Each row of a before or after table is a point. The points were changed in one or more steps. Then noise was added and the rows were shuffled. The steps act on columns, c1 being the first. What was done? A step turns or swaps two columns, mirrors them in a line or flattens them onto one, adds a multiple of one to another, or multiplies or shifts one. Angles are multiples of 10 degrees, from the lower column toward the higher: turns from -170 to 170, lines from 10 to 170 but not 90. Use the fewest steps. Two steps may share a column if one is a turn and the other turns, adds or multiplies; they go together, in the order done. Otherwise the lowest column goes first.

Before (11 x 2):
[[ 32  -9]
 [-71 -35]
 [ 22 -26]
 [ 27 -23]
 [ 28   7]
 [ 19  27]
 [ 20 -48]
 [  2 -65]
 [ 39 -52]
 [ 17   7]
 [-20  24]]
After:
[[-10  15]
 [ 44  29]
 [ 65  11]
 [ 22  27]
 [ 46 -63]
 [ 46  46]
 [-30  16]
 [-11  26]
 [-21 -26]
 [ 19  31]
 [  4  35]]
Steps: turn c1 and c2 by 100 degrees

Before (13 x 4):
[[ 12  57  43  20]
 [-36 -15  52 -22]
 [-51  -5  -9  41]
 [-81 -14  -4 -32]
 [-31  -6   9   0]
 [-41 -29 -37   0]
 [ 41  56   2 -73]
 [  3  58  -1 -43]
 [  9  18 -15 -50]
 [-11 -42 -35   0]
 [-43 -39   8 -37]
 [ 12 -17  21   8]
 [ 15  37   8 -27]]
After, 13 rows:
[[ 31 -11 -13   2]
 [-52 -61 -71  17]
 [-18 -56 -24  -7]
 [ 15   6   7 -49]
 [  9 -67 -54 -32]
 [-41 -80 -13  34]
 [-15 -91  10  37]
 [ 16 -66   1 -21]
 [ 28  11 -24  19]
 [ 30 -28 -24  39]
 [-11 -86 -49  13]
 [-63 -58  -1 -11]
 [ 75   3 -24  33]]
Steps: turn c3 and c4 by -120 degrees; turn c1 and c3 by 40 degrees; shift c2 by -50

Before, 8 rows:
[[-13 -14  15 -25  24 -57 -54   5]
 [  6  -2 -16 -50  39   2  17  36]
 [ 60   6   7  64 -11 -39 -53 -76]
 [ 29 -24 -22  37 -49 -83  35 -46]
 [ 34  31  12  -1   8 -56 -24  -4]
 [ -2  -6   2   3   1 -31 -17  43]
 [ 25 -11  54 -20  35 -24 -33  20]
 [ -3 -12   0  11  41 -62   5  18]]
After:
[[ 32 -11 -10  -9  40 -58   1  15]
 [ 87 -31 -13 -41 -53 -88  35 -45]
 [ 17 -12 -22  56  36  21 -32  22]
 [ 15  -1  45  21  42 -10  15  33]
 [  1  -9  -6  -5  -1 -10 -21  46]
 [ 44  33 -11  10   8  -8 -28  -2]
 [ 44   7 -54 -33  -7  45 -60 -78]
 [ -8 -20  10  28  23 -14 -54   7]]
Steps: add -1 times c7 to c6; turn c1 and c6 by 30 degrees; turn c3 and c4 by 130 degrees

Before:
[[  7  30  -2 -20 -13   8   3  24  -2 -14  25  24]
 [  5  20   7 -15 -17 -16  -1 -22  15  11  -6  19]
 [  8  -2   5   8   4   7 -15  15   2  29  -5  -6]
 [ 26  18   4  -3  19 -10 -15 -19 -32  -7  -5   5]
 [  3 -12   7   6  12  -3   8  22 -31  -9 -14   0]
 [-11  -8   4 -17  12 -11   0  26   1  11 -19   7]
 [-19  29  -9   5  -8  -7  -7 -16 -15  28 -22   6]
 [  0  28  -1  19   5  -1 -38  11   7  29 -23  38]]
After, 8 rows:
[[-10  27 -10   6  -9  -7  -8 -31   5 -23  28  18]
 [-24  -7   2 -22  11 -13   0  34  22 -19   8  17]
 [ -9 -11   8   8  13  -5   6  34  -9 -16  -8  -1]
 [ 36  19   4  -3  18  -8 -14 -21 -14  -5  -6  11]
 [ -3  -2   6  11   3   7 -15  27  19  -5  28 -13]
 [ -5  29  -4 -26 -10   9   5  41  16  24 -14  59]
 [ 18  18   5 -19 -17 -18  -2 -30  36  -5  12  48]
 [ -8  29  -1  25   5  -1 -37  15  29 -24  30  95]]
Steps: multiply c8 by 1.6; turn c1 and c8 by 20 degrees; multiply c4 by 1.3; shift c9 by 20; swap c10 and c11; multiply c12 by 2.5

Before, 8 rows:
[[  4 -29  43   3 -63  -8 -12   7 -26  45 -54 -27  -8  19  23   6 -45 -22]
 [  2  11   4 -11 -63 -16 -16 -12 -17 -71 -13  42  39  40  43 -48 -17 -27]
 [ -2  41   8  -4  32  16   2 -18 -29  -3  28   6 -15  33  28   4  -5  35]
 [-23  37  41 -24  37  46   9   2  13  11 -28  36 -47  -8  16  -5  31  13]
 [  3 -24  27  45 -44 -42  22  11 -28  41   8  36  -2  -3  23  18 -45 -23]
 [ -6 -48  40  -2  41  48   0  30  18 -50 -10 -46  16  29  25 -11 -21  -1]
 [ 28 -65  11  71  19 -13  20  -7  15 -23  -1  12 -10  26 -61  67  56  57]
 [ -7  49  27  -5  -9 -16  20  41  38 -10  -3  -7  22   5 -19 -41  26 -33]]
After:
[[-38  35  40 -24  38  46   9  -5  13  11  47  37 -46  -9 -16  -7  31  13]
 [ 49  42   8  -3  31  16   3  13 -29  -2 -26   6 -15  32 -31   5  -5  36]
 [ 11 -23  27  46 -46 -41  24 -15 -28  40 -12  37  -2  -3 -19  18 -45 -23]
 [-22  10   4 -10 -62 -16 -15   4 -17 -71  12  42  40  41 -43 -47 -18 -26]
 [-13 -51  39  -2  41  47   0 -35  18 -51  14 -46  17  28 -20 -11 -22  -1]
 [ -2  49  27  -5 -10 -16  19 -38  38 -10   8  -8  23   6  26 -40  26 -33]
 [-17 -64  10  71  19 -12  21  17  15 -25 -22  12 -10  26  58  67  56  57]
 [-94 -29  42   3 -63  -8 -13 -11 -25  46  51 -26 -10  18 -23   5 -46 -21]]
Steps: multiply c11 by 2; turn c1 and c11 by -120 degrees; turn c8 and c15 by 170 degrees

Before (8 x 24):
[[-18  11  17  -9  18  77  28   2  16  17   2  16  -7  12  -5   4  -7  -8
   -3  11 -19 -11   5  -7]
 [-24   3  16  10  -4  31  28 -20  14  21  22 -13 -13 -11  -8   8  46  -5
   -6   3 -15  39 -46  22]
 [ 20   5 -26 -16  21 -15   9  -9  17   1  12 -16 -20 -26  -6   4 -10  -7
   -6  12 -19   3   8   9]
 [-18  13  16  -7  -1 -11 -13  -5  15  -6  18 -17  -8  -5 -11 -14 -11   2
    4 -64  19  12   8  16]
 [ 58  10  22 -34   4 -15  32   7 -21  24   3  49 -22 -16 -47  -1  10 -12
  -58 -11  -6  -6 -30 -13]
 [-18   1  -8 -13  -6 -21  -8  10   9  22   7  -2 -13  38   7   6  -9 -15
    8  13  -4 -12   8 -15]
 [ 25   1  31   3  10 -29  26   3   9 -17  -2  -9 -17  30   5   1 -10  -6
   -1   1 -21  -2   1 -14]
 [-23 -27  15  10   8 -27 -95  10  -7  17   7   7 -11  -1   7  12  10  -1
    3  14  -1 -10   2  17]]
After:
[[-19   1  -8  -8   0 -12  -9  10   7  22   7  -8  -9  38   8   6  -9 -15
   13  14  -4 -14   8 -15]
 [ 57  10  22 -29  74  -1  32   8 -52  24   3  -7 -41 -16 -46  -1  10 -12
  -48 -12  -6 -17 -30 -14]
 [-17  12  16  -5 -83  43  28   2  -5  16   2 -21  -7  12  -5   4  -7  -9
    0  11 -18 -14   4  -7]
 [ 25   2  31   3  55   0  26   3  12 -18  -3  -4 -17  30   5   2 -10  -6
    5   2 -21  -1   0 -14]
 [-18  12  15 -10  -8  -5 -13  -5  22  -6  18  -4  -6  -5 -11 -14 -12   3
    6 -64  19   8   8  16]
 [-23 -26  15  14   5  -2 -95  11  -9  17   7   2 -10  -2   8  12  10  -2
    7  14  -1  -6   2  17]
 [-23   3  17  -5 -55   7  28 -20  19  21  22  -6 -14 -11  -8   8  46  -5
    0   3 -16  41 -46  22]
 [ 21   5 -26 -16  42  15   8  -9  23   1  12  -7 -21 -26  -6   3 -10  -7
    0  13 -19  -3   7   9]]
Steps: turn c5 and c6 by 70 degrees; add 1 times c1 to c5; turn c4 and c22 by 20 degrees; mirror c9 and c12 in the line at 150 degrees; turn c13 and c19 by -20 degrees
